Each row of a before or after table is a point. The points were changed in one or more steps. Then noise was added and the rows were shuffled. The steps act on how far a point lies along the listed directions, d1 being the first. Write out the steps. A step turns or swaps two directions, mirrors them in a line or flattens them onto one, adds a multiple of one to another, or multiplies one. Angles are multiples of 10 degrees, from the lower direction toward the higher: turns from -170 to 170, lines from 10 to 170 but not 90. Use the fewest steps. Two steps may share a direction if one is a turn and the other turns, adds or multiplies; they go together, in the order done. Otherwise the lowest direction goes first.
In the rows, 128 means zero.

Directions:
(1): [124 179]
(2): [179 132]
Before (13 x 2):
[[108 137]
 [ 91 119]
 [122  95]
 [104 163]
 [179 215]
 [144  72]
 [115 158]
 [ 94 110]
 [106  98]
 [118 100]
 [140 174]
 [ 58 136]
 [ 68 115]]
After (13 x 2):
[[169  85]
 [156 132]
 [ 27 131]
 [130 112]
 [155  62]
 [ 83 115]
 [158 136]
 [168 167]
 [159 107]
 [154  99]
 [107  92]
 [164 123]
 [106 101]]
Steps: turn d1 and d2 by -120 degrees

Directions:
(1): [168 170 152]
(2): [ 98 174  98]
(3): [ 90 136 178]
Before (9 x 3):
[[ 61 126 116]
 [109 204 145]
 [142  92 142]
 [153 100 100]
 [ 83 172 136]
 [127 125  73]
 [120 124 205]
 [156 132 124]
 [ 87 199 138]]
After (9 x 3):
[[161 126 153]
 [ 59 165 114]
 [ 85  76 144]
 [ 48 142 117]
 [167 113 111]
 [137  94  86]
 [ 66 125 131]
 [115 163 197]
 [144 145 114]]
Steps: turn d1 and d2 by 60 degrees

Directions:
(1): [ 99  71 150 154]
(2): [179 134 165 163]
(3): [159  93 142  74]
(4): [ 98 156 184 107]
Before (12 x 4):
[[127 140 150 138]
 [147 180  98 181]
 [165  55 130 108]
 [163 186 197  83]
 [149 102 162 175]
 [137 102 126 102]
 [117  97 193 102]
 [147 145 172  35]
 [157 100 100 186]
 [119 134 145 148]
 [182 106 163  90]
 [163 109 123 128]]
After (12 x 4):
[[136 140 124 167]
 [104 154 178 177]
 [136 116 153 120]
 [227 123 100 101]
 [148 118 142 120]
 [145 105 174 169]
 [134 188 184 111]
 [157  60 108 140]
 [123 118  98 151]
 [121 112  96 204]
 [190 110  43 115]
 [178 119  91 171]]
Steps: turn d3 and d4 by -110 degrees

Directions:
(1): [ 59 129  78 136 120 104]
(2): [153 180  91 105  79 143]
Before (12 x 6):
[[ 81  70 162 166 186 111]
 [159 135 154 138 130 118]
 [194  95 205 132 168 135]
 [117 149 132 128 130 116]
 [156  86 176 135 183 133]
 [113 127 118 126 105 121]
 [125 105 157 151 151 137]
 [102  81 163 163 197 107]
 [135 145 130 122 114 141]
 [193  89 203 138 153 166]
 [151  65 207 144 197 122]
 [116  46 185 177 180 131]]
After (12 x 6):
[[153  62 203 154 174 150]
 [ 48  86 125 165 168 102]
 [150 127 157 143 138 114]
 [142 141 138 124 119 144]
 [ 71  50 150 183 171 117]
 [123 133 120 123 102 125]
 [120  76 163 145 190 117]
 [120 152 134 125 127 117]
 [ 69  92 129 163 184  97]
 [ 98  55 180 156 200 101]
 [106 102 145 155 150 130]
 [149  72 200 147 188 118]]
Steps: turn d1 and d2 by 30 degrees

Directions:
(1): [ 51  92 134 105 144 150  85 142]
(2): [158  66 144  83 111  75 127 146]
(3): [160  89  72 104 125 187 130 100]
(4): [143 141 106 109 218  99 112 117]
(5): [128 166 151  75 102 123  95  65]
(6): [168 109 153 177 130 137  54 122]
Before (8 x 8):
[[134 153  89 118 149 171 116  83]
 [133 156 129 158 149 146  83  99]
 [ 76 171 136 149  99 114 169 159]
 [ 65 168 128 137 108 161 150 151]
 [158  94 190  99  63 116 107 118]
 [143  79 132 153 163 106 138 143]
 [114  55  95 181 179 156 110 206]
 [148 103 168  59 114  88  50  65]]
After (8 x 8):
[[122 129 153  79  76  92 154 147]
 [137  97 117  86  74  97 172 146]
 [174 136 118 156 150 135 144  88]
 [109  95 130 145 100 219 104 119]
 [226 207 140 149 111 102 125  83]
 [130 110 158 138 146  92  78 135]
 [ 70 100 111 124 165 198  45  89]
 [ 85 154 157 140 159  89 111 149]]
Steps: swap d1 and d5; turn d2 and d3 by 130 degrees

Directions:
(1): [174 210 139 120 128 146 131 137  79]
(2): [167 126 142 106 125 172 189 140 191]
(3): [104 128 119  80  64 129 114 196 124]
(4): [116 138 101 122  63 162 128  54 127]
(5): [122 163  74 128 123  59 178 126 145]
Before (8 x 9):
[[ 57  80 114  85  58 144 125 137 162]
 [105  22 204 104 103 201  67 145 158]
 [127 120 110 110 111 139 125 129 122]
 [117 156  81 111  93 105 121 146  93]
 [119  75 141 115 109 142 136 171 167]
 [102 104 141  89  30 199 129 163 161]
 [149 116 132 163 138 132 165  92 141]
 [145 128 116 145 199  78 139 134 169]]
After (8 x 9):
[[147 145 129 143 139 158  97 104  72]
 [122  81 154 112 159 133  90 181 165]
 [139 140 114 116 120 139 133 120 112]
 [133 205  73  75  68  43 196 174 146]
 [158 161 124 104 101 130 159 185 132]
 [167 232 111 112  69 153 184 124 122]
 [122 206 124  76  60 160 136 149  92]
 [114  79 131 139 102 136 145 130 153]]
Steps: turn d1 and d3 by -90 degrees; multiply d5 by -1

Directions:
(1): [156 104 151 163  67 121 108 168  90 157  70]
(2): [125  96 133  76 180  85  94 175  77 127 136]
(3): [200 166 162  99 111 154 108 171 154 110 168]
Before (14 x 11):
[[ 72 100 110 152 142  95 141 106 107 157 105]
 [110  87 110  73 190 104 116 164  73 117 144]
 [ 90  80 108 111 140  82 100 164  98 147  83]
 [167 128 157 158  71 172 134 140 142 135 122]
 [121 147 141 104 160 113 102 168 111 122 152]
 [ 96  68 135  99 183  50  86 161  33 140 105]
 [128 104 148  70 203  69  86 207  66 114 148]
 [ 71 103  92 139 149 107 119 109  80 127  85]
 [149 145 126  97 172 130 104 149 126 100 149]
 [101  76  93  46 212  63  76 160  49 116 133]
 [146 120 143 153  72 136 128 153 118 133  99]
 [135 104 130  83 177  81  99 177  83 115 148]
 [101 119 120  81 190 117 139 123 122 121 131]
 [116 103 140  41 191  82  78 176  76 107 170]]
After (14 x 11):
[[179 155 166  47 146 129  83 188 127  92 205]
 [185 139 149  84 141 114 101 187 120 104 172]
 [127 137 130  73 186 128 128 142 136 109 148]
 [142 165 152 118 139 135 107 163 134 118 160]
 [166 120 137  59 166 131 105 187 101 103 171]
 [104 106 113 102 169  98  92 151  70 116 105]
 [131 113 138 178  73 164 148 114 135 141 102]
 [191 128 132  28 179 104  61 198  94  92 180]
 [ 97  98 124 110 170  85 114 147  86 149 123]
 [178 112 172  69 162  76  62 211  63 122 150]
 [134 117 138 159  74 132 130 143 114 137  91]
 [197 162 179  73 156 123  85 218 125  97 183]
 [138 104 128  80 138  93  82 194 104 135 113]
 [159 163 128 113 149 151 113 134 148  97 148]]
Steps: turn d2 and d3 by 50 degrees

Directions:
(1): [108 185 106 106 144 184 170  84 100 114 100 177]
(2): [147 109  81 164  42 151 115 136 142 135  78 155]
Before (12 x 12):
[[153  84 153 164  81 111  88 161 144 143 137 124]
 [ 91  98 218 123 177  54 104 174 118 130 188  57]
 [143  84 156 134 156 105 110 177 122 131 148  72]
 [138 207  48 104  80 218 175  91 110 104  21 239]
 [135 184 123 149 118 184 175  79 107 122  50 182]
 [165  97 113 138  94 104  95 151 154 136 137  94]
 [119 171  43 145  71 203 200  75 111 126  48 218]
 [138 101  94 166  75 109 118 116 153 120 134 120]
 [110 159 174  71 229 116 155 131 104 128 155 105]
 [114 171  51 132  48 187 177  72  98 126  52 214]
 [140 124 105 142  65 149 121 145 146 110  93 147]
 [157  66 156 164 110  95  61 171 183 127 161  68]]
After (12 x 12):
[[139 103  93 167  74 109 118 117 152 121 131 122]
 [150  99 137 163  69 133 100 148 138 136 116 144]
 [136 112 125 134 135 148 129 152 109 124 111 113]
 [152 136 122 105 134 112 125 150 140 120 108 141]
 [132 108 111 147 116 109 154 127 139 139 124 132]
 [124 112 115 134  92  95 132 122 124 139 127 129]
 [141 109 123 143  76 123 111 156 152 112 110 128]
 [150 105 117 162  86 152  92 142 168 118 114 119]
 [108 172 160  71 221 137 164 117 100 125 135 126]
 [142 142 168 149 148 121 144 113 126 132 102 127]
 [160 111  97 138  82 128 105 138 146 131 118 115]
 [ 81 149 167 122 141 128 141 134  97 120 124 125]]
Steps: flatten d1 and d2 onto the line at 120 degrees

Directions:
(1): [127 138 107 155 144  53 149 135 159 141 103 137  50  75]
(2): [124 153 171 168 135 110  73 115 183 169  81 147 143 185]
(3): [157 191 185 169 133 190 175 154 143 105 125 113 102 113]
Before (13 x 14):
[[140 153 159 167 131 164 157 145 121 111 139 108  87 109]
 [134 102 103  93 149 129  99 127 105 125 149 142 141 131]
 [140 134 175 130 122 185 116 123 115 123 137 123 184 173]
 [129 166 174 163 144 153 154 150 143 107 112 123 113 130]
 [112  93 107  96 111 126 140 118 105 129 155 127 145 119]
 [138 137 140 120 136 153 147 137 130 127 136 125 117  97]
 [163 201 200 205 136 169 158 153 170 106 108 111  93 128]
 [123  99  96 107 125  95  88  98 133 133 122 145 144 156]
 [116 119 143 129 127 122 100 120 131 139 108 136 161 171]
 [118 117 141 144 124  99  63 119 136 155 120 124 153 169]
 [111  86  80  90 109  87 117 117 114 130 153 125 150 131]
 [142 136 124 139 127 136 129 134 144 131 126 137 131 130]
 [110 123 153  98 114 175 108 115 118 125 114 138 168 163]]
After (13 x 14):
[[130 160 189 147 135 198 138 146 125 102 126 118 161 165]
 [117 124 140 159 129  69  60 121 153 165 103 130 127 160]
 [111  91  62 103 118  41 135 123 130 134 140 132  99  92]
 [139 133 183 126 119 201 109 120 112 122 138 121 201 187]
 [141 145 169 150 121 209 146 141  98 100 157 100 132 139]
 [112  93  96 100 115 104 153 121 108 128 151 130 118  98]
 [133 103  93 101 151 102 108 130 113 127 143 143 113 109]
 [108 124 153 100 114 172 105 114 121 129 111 139 165 165]
 [139 134 143 110 131 174 144 136 120 121 146 122 134 109]
 [141 135 127 139 125 142 125 133 142 130 127 137 140 137]
 [114 123 145 141 132 104  98 118 143 147  97 140 148 166]
 [163 191 228 181 120 249 129 144 143  96 130 102 179 190]
 [122 107  86 125 134  52  98 102 154 144 104 151 101 127]]
Steps: add -1 times d3 to d1; multiply d2 by 1.3

Directions:
(1): [ 74  75 175  81 137  72 126 105 100  52 112 154 137 153 160 113 106 123]
(2): [124  68 182  92 123 149 167 152 169 200 178 157  98 128 152  93 137 111]
(3): [111 152 212 180 144 123 111 107 130 135 171 168 180  80  83 154  97 125]
Before (10 x 18):
[[142 126 114 120 124 151 141 146 152 178 140 122 121 135 140 112 145 120]
 [144 159  77 156 128 140 128 124 127 155 127 109 124 113 113 160 137 136]
 [154 105 134 101 115 147 161 151 139 193 139 125 106 150 149 106 148 116]
 [114  84 142  83 124 125 152 145 138 129 125 141 114 147 136 101 144 121]
 [ 88  93 144 115 138  90 129 117  95  75 102 121 149 136 137 133  99 122]
 [108 100 155  77 121 101 146 135 121  94 112 136 104 147 163 101 120 109]
 [133 127 116 136 128 156 155 149 148 173 111 116 110 142 158 110 155 123]
 [117 112 199 146 138 144 137 123 158 158 168 162 135 108 120 124 101 114]
 [ 89  82 128  81 138  86 124 105  97  31  91 123 134 154 148 112 111 129]
 [136 119 212 141 134 146 134 144 154 200 194 152 142  96 112 110 128 107]]
After (10 x 18):
[[108  87 164  70 120 105 155 139 126 108 119 145  98 148 168  93 123 110]
 [ 88  99 115  92 138  81 112  95  88  10  75 115 143 154 140 123 109 134]
 [145 172  62 165 130 137 119 117 117 138 113 101 134 113 105 171 136 137]
 [140 109 132 109 121 158 155 154 166 202 156 129 110 139 147 100 150 114]
 [154  72 163  82 111 160 184 165 157 232 165 140  88 150 166  89 155 107]
 [114  85 224 132 134 154 156 135 176 192 192 174 123 108 134 109 107 107]
 [131 112 133 127 122 161 164 152 162 191 123 124 102 141 168 102 159 118]
 [107  60 162  71 121 130 168 154 152 156 142 151 104 150 145  87 150 117]
 [ 89 106 131 122 140  86 122 112  86  60  92 113 153 138 134 138  98 128]
 [134  79 249 116 133 159 161 162 183 250 227 171 119  97 129  88 134  98]]
Steps: multiply d2 by 2

Directions:
(1): [149 126 167 152 101 137  92  71 171 137 180  65 124 113 111  78 135 154
  67  79]
(2): [168  86  49  99 151 132  95  87 165  91 175 143  78 127 137 115 150 113
 131 191]
(3): [ 51 187 151 155 144 173 150 113 139 123 189 189  82 152 132 131 160 160
 120 143]
(4): [144 124 205  31 114  86 155 160 134 117 138 105  86 158 138 146 159 144
  96 161]
(5): [172 173  99  96 102 183  95 151  78 137 179 105 107 184 114 172 113 102
 146  77]
(6): [155 170  92 165 132 126 123 165  99 145 101  75 112 114 158 109 232 175
 137 145]
Before (9 x 20):
[[153  96 121 160  95 118  84  71 145 141 120  60 177  85  93  79  92 158
   93  52]
 [144 120 193  77  80 129 111 113 152 105 163  55 102 140  88 132  99 116
  109  80]
 [166  64  46 142 154 115  92  91 148  89 120 144 128 124 140 114 131 142
  141 180]
 [107 151 129 174 144 107 137 143 131 130  73 144 138  81 159 114 181 158
  144 186]
 [197  86  32 171 125 158  99  98 124 126  88 127 152 107 126 126  59  84
  181 115]
 [204 112  48 101 169 132 118 131 126  99 139 105  81 123 166 133 191 149
  136 180]
 [177 148  77 137 117 149  84  92 146 123 237 117  36 165 138 112 151 161
  129 126]
 [137  69 127 186 132 106 112  68 139 132  73 131 195  76 126  81  43 108
  108  98]
 [182  35  50 127 157 129  94  94 123  93  86 142 198 101  85 135  34  66
  149  99]]
After (9 x 20):
[[175 127  53 142 174 142 127 126 123 105 129 120 101 115 165 128 184 157
  142 167]
 [162  74  88 145 140 111  94  83 158  97 131 120 130 120 134 101 136 156
  114 154]
 [151 143 110 180 126 119 103 133 127 140  81 103 153  79 147 109 165 146
  140 146]
 [ 99 125 185  47 113 111 162 159 132  90 125 130  89 153 112 171 112 109
  150 149]
 [163 156 111  94 120 125 116 135 127 122 212 132  26 182 146 141 161 163
  138 149]
 [142  49 140 142 146 121 105  45 181  94 136 122 169  89  83  85  70 121
   77  96]
 [140  96 205  60  97  68 139 112 155 120 125  73 122 118 112 105 136 182
   69 121]
 [167  98 131 172 109 144 106  52 185 128 143  95 120  98 119  78  95 142
   99 105]
 [151  68 201 124 115  77 124  68 166 127 104  94 157  96 126  74  73 133
   61 111]]
Steps: turn d1 and d4 by 80 degrees; multiply d2 by 0.7; flatten d3 and d5 onto the line at 50 degrees

Directions:
(1): [115  78  62 200 184 100 115 156 158  70 129 136 115 103 111 142 133 184
 157 120 123 151  92  74]
(2): [144 114 123 123  38 120  96 163 128  86  97 140 134  80 196 123  82 136
 189  70 131 147 158 149]
Before (11 x 24):
[[ 96  83  85 188 248 109 165 112 172 145 161 127 122 142  67 139 193 155
   78 184 121 124  87  78]
 [ 86 155 142 112 222 142 181  65 118 187 136 126 122 176  61 118 163 109
   68 192 112 124  88 135]
 [116 137 129 127 177 131 146 116 147 151 141 132 133 154 101 110 167 120
  111 167 124  99 128 129]
 [104 104  71 172 160 118 126 154 167 130 123 137 125 142 102 132 131 139
  117 135 131 126 110  95]
 [110  93  92 175 211 128 140 144 165  99 122 136 129 115  94 132 144 158
  105 151 108 134 120 104]
 [131 140 139 126 190 145 151 112 127 164 160 112 139 161  85 161 142 137
   89 168 132 126  94 112]
 [113  62  37 195 159 103 120 171 144  40 122 135 123  96 120 149 123 189
  176  85 118 171  85  75]
 [120 147 149 130 208 158 161 105 121 195 161 139 114 178  78 132 174 137
   55 196 120 100 113 106]
 [130 108 128 120  46 124 102 149 130  78  97 119 119  90 171 108  68 149
  184  68 124 166 142 157]
 [145  81 112 167 105 118  98 164 148  94  85 142 116  74 179 129  83 174
  165 120 138 150 125 111]
 [156 145 181  72  76 161 114 128 118 167 113 142 139 144 169 112 107 101
  105 111 111 120 177 176]]
After (11 x 24):
[[109 186 193  44  97 155 167  69  94 199 103 129 137 159 138 104 121  64
   93 153 116 121 149 203]
 [152 168 181  72  92 159 136 114 112 174 140 111 149 152 142 147 107 107
  110 139 139 122 132 162]
 [144 140 183  63   8 136 132 128 120 169 116 133 151 100 209 108 107  73
  126 103 134 121 199 196]
 [131 154 156  89 111 138 135 121 134 165 123 136 140 144 140  99 149  97
  121 150 128  94 162 171]
 [141  89  87 128  38 119 101 177 121  60  97 136 137  81 195 132  77 147
  199  44 121 165 140 144]
 [149 180 195  64  89 178 145 112  99 209 132 137 131 157 156 110 126  94
   83 155 132  94 171 169]
 [128 107 125 151 227 141 136 122 150 149 150 144 120 166  80 131 163 155
   73 162 110 125 105  99]
 [101  76  74 184 173 105 118 146 160  63 124 118 106 110 101 125 112 189
  160 114 113 171  85  89]
 [142  72 103 180 121 117  99 162 148  91  92 142 108  76 171 130  89 172
  161 128 138 148 118  99]
 [134 128 152 101  70 145 125 155 137 119  89 139 149  94 173 118  94 110
  135 101 121 130 186 177]
 [122 127 110 120  56 127 115 164 142 141 102 141 136 123 160 123  98 114
  137 100 135 124 155 145]]
Steps: swap d1 and d2

Directions:
(1): [ 98 199 147 132 129 111 113 168 171 199 116 110 127 107 117 115  36 163
 101  72 178  97 135 113  87 111 126 113  56 137 145 108]
(2): [ 92 137 101 175 105 195 199 144 141  83 158  78 122 122  91 139 155  90
 142 116 199 164 109 144 153 117 180 112  77  87 183 136]
Before (8 x 32):
[[114 170 147 120 136  79 104 160 151 201  81 139 118 109 139 116  22 166
   99 114 153  89 124 146  74 124 109 119  97 141 129 132]
 [113  90  98 179 118 200 223 123  88  28 168 111 117 128 112 135 203  37
  154 160 171 195 113 142 204 118 184 133 150  94 143 165]
 [161  95 131  91 138  86  79 109 123 126 119 167 120 145 140 116 144 135
  121 160  61 123 126 112 104 159 109 159 204 147  98 129]
 [114 132 123 158 115 163 141 145 150 122 135 107 124 132 125 146 115 129
  112 129 189 150  94 137 121 112 153 149 110 113 170 113]
 [122 132 141 128 126 106 114 121 151 160 113 122 131 124 153 125  91 156
  116 116 128 108 153 106 125 118 108 142 109 137 110  90]
 [121 142 117 128 131 128 131 156 149 125 147  94 112 126 109 129 105 136
  107 121 130 114 144 141 113 120 144 123  97 141 135 131]
 [162  37  85 131 126 167 161  73  93  31 142 125 122 160 137 134 243  57
  170 215  83 186 119 146 171 157 147 152 214 114 107 150]
 [135  93 132 121 144 143 138 121 103 100 161 154 135 149 146 123 150  98
  142 154 101 134 132 123 163 105 138 134 159 151 135 142]]
After (8 x 32):
[[ 66 201 128 186 121 174 200 185 156 140 149  83 116  95  95 114  60  93
  111  72 249 145 124 118 140  90 181 111  38 109 171 134]
 [110 120 127 141 134 165 163 141 122 104 170 128 131 140 126 122 131  94
  138 130 148 139 126 126 160  94 160 122 114 136 165 139]
 [125 146 143 135 127 124 101 147 154 164 115 128 127 129 142 137  76 158
   97 120 168 123 106 125  98 113 125 154 118 137 146 104]
 [137  81  99 131 117 152 147 112 122  62 150 130 114 147 110 130 199  90
  142 168 108 164 107 130 139 156 155 150 182 108 142 144]
 [ 85 135  80 187 102 220 219 141 161  72 160  47 114 128  81 129 155  59
  152 129 224 186 106 145 146 122 202 115  67  79 188 132]
 [140  97 134 122 127 107 114  98 128 129 116 136 132 136 163 130 133 142
  128 146  97 119 152 113 143 128 103 150 149 135  97 100]
 [161  97 140  93 145  64  86 112 101 151  79 182 123 133 167 125 101 148
  120 176  71 103 126 153 103 146  86 142 195 153  86 147]
 [136 133 126 113 139 106 108 148 141 136 136 113 115 130 122 127 102 147
  105 129 103 105 150 138 107 126 125 129 122 156 115 128]]
Steps: turn d1 and d2 by -80 degrees

Directions:
(1): [104 153 104 121 113  87 104  97 142  73  81 214 173 146 152  97 157  84
 124 111 110 140 136 145 141 146  71 173  92 137 130 102 121 149 183  87
 130 173 121 148 112 110 245 137 156 131 139 209]
(2): [119 153 121  73 164 137  99 145 130 193 191 156 178 137 162 100  82 184
 137  43 114 115  86  90 195  75 108 148 150 191 145 126 122 148  71 151
  98 149 172  90  95 111 156 127 130 180 100 136]
Before (9 x 48):
[[150 103 123 168 111 151 132 144 117 117 117  58  78 117 100 155 154  95
  118 178 145 109 147 137  60 162 182  88 136  75 115 145 136 107 130 125
  136  80 124 155 159 153  40 101 115  98 143 102]
 [151  83 134 153 123 154 161 157 119 118 128  68  86 108 115 171 138 126
  129 211 168 145 137 148 100 149 157  95 146  84 108 152 124 110 120 133
  146  99 122 147 149 139  65  94 118 120 137  78]
 [ 98 139 118  98 167 108  99 117 111 162 131 186 172 137 164 107  97 167
  134  76 128 122  91 123 168  89 100 157 138 161 144 121 121 147 114 140
  105 161 148 128 109 141 198 121 156 153 111 152]
 [125 124 118 110 138 145 147 140 118 171 170 141 154 114 121 111  88 174
  117  81 133 117 111 110 155  86 133 152 148 168 124 121 146 142  98 174
  113 147 170 107 111 123 130 134 127 157  96 130]
 [118 134 150 101 114 130 128 144 109 159 159 117 132 127 137 128 107 157
  115 123 135 125 104 118 139 125 126 114 142 147 151 133 124 141 112 145
  122 125 131 122 135 119 106 143 124 158 109 114]
 [115 152 105  80 159  82  73 124 132 144 154 220 216 145 180  71 102 137
  150  39 117 114  79  94 210  85  63 190  99 189 127 102 126 156 112 117
  102 186 171 110  75  90 249 133 175 193 100 215]
 [121 113 134 159 120 135 149 130 138  90  84  97  77 112 118 130 139  98
  129 174 140 148 135 152  92 148 151 109 121  72 120 143 138 106 161 122
  148 104 101 146 148 139  99 132 113  89 142 108]
 [145 124 128 144 130 118 139 118 139 109 123 152 118 136 125 140 138 110
  123 139 125 137 134 129 118 122 120 134  96 119 133 114 116 135 145 128
  114 156 120 150 127 133 128 124 121 120 135 138]
 [138 127 123 151 132 123 139 111 125  87  86 151 130 136 123 124 140  96
  120 123 129 132 126 161 129 167 137 138 124 127 140 126 122 133 154 105
  126 122 109 126 144 119 157 126 144 116 132 142]]
After (9 x 48):
[[151  87 132 141 129 155 156 163 118 125 138  72  92 109 121 166 134 135
  130 200 166 144 128 144 108 141 155  99 149  92 112 152 124 114 112 135
  139 104 127 143 144 136  71  95 116 129 131  84]
 [149 110 123 156 120 152 126 146 116 131 131  65  86 120 109 150 145 103
  120 162 141 106 139 130  76 151 175  90 141  84 120 146 135 109 120 128
  128  83 132 150 151 145  46 104 117 109 135 101]
 [134 131 123 146 134 120 135 110 124  88  92 153 133 138 128 124 139  99
  122 115 130 130 124 161 132 157 137 136 123 130 142 126 120 134 148 105
  124 125 110 123 141 119 159 126 144 118 131 142]
 [142 126 129 142 131 115 138 118 139 111 124 154 121 137 125 139 136 116
  125 134 125 138 135 128 121 120 118 133 101 121 137 112 117 136 144 128
  112 158 119 147 125 129 131 124 123 122 134 138]
 [117 148 104  97 148  81  80 119 135 122 135 213 202 144 172  78 116 119
  148  64 120 116  91 104 189 101  69 185  88 173 122 102 130 149 126 109
  111 179 156 123  82  95 243 133 178 176 111 216]
 [120 132 151 106 113 129 132 140 106 149 155 116 127 124 132 129 110 153
  117 130 133 127 108 116 134 129 130 109 138 142 149 135 126 137 118 143
  122 122 129 125 138 120 100 143 122 156 110 115]
 [128 121 121 124 132 145 150 134 116 159 162 137 145 113 112 116 100 168
  115  95 134 115 114 118 146  95 134 151 147 159 117 124 147 140 110 172
  120 145 158 111 116 127 124 132 121 152 101 131]
 [100 137 120 110 160 106 100 114 113 150 121 180 160 137 161 111 103 157
  133  91 131 129  97 130 152  98 102 152 136 148 142 124 126 145 124 136
  113 158 142 133 116 145 195 120 157 145 114 146]
 [118 119 131 149 125 137 143 134 137 102  93 101  83 111 127 124 129 106
  133 160 138 143 124 150 102 136 147 112 126  83 125 142 135 110 149 127
  142 107 110 136 141 135 105 132 113  98 140 110]]
Steps: multiply d2 by 0.7
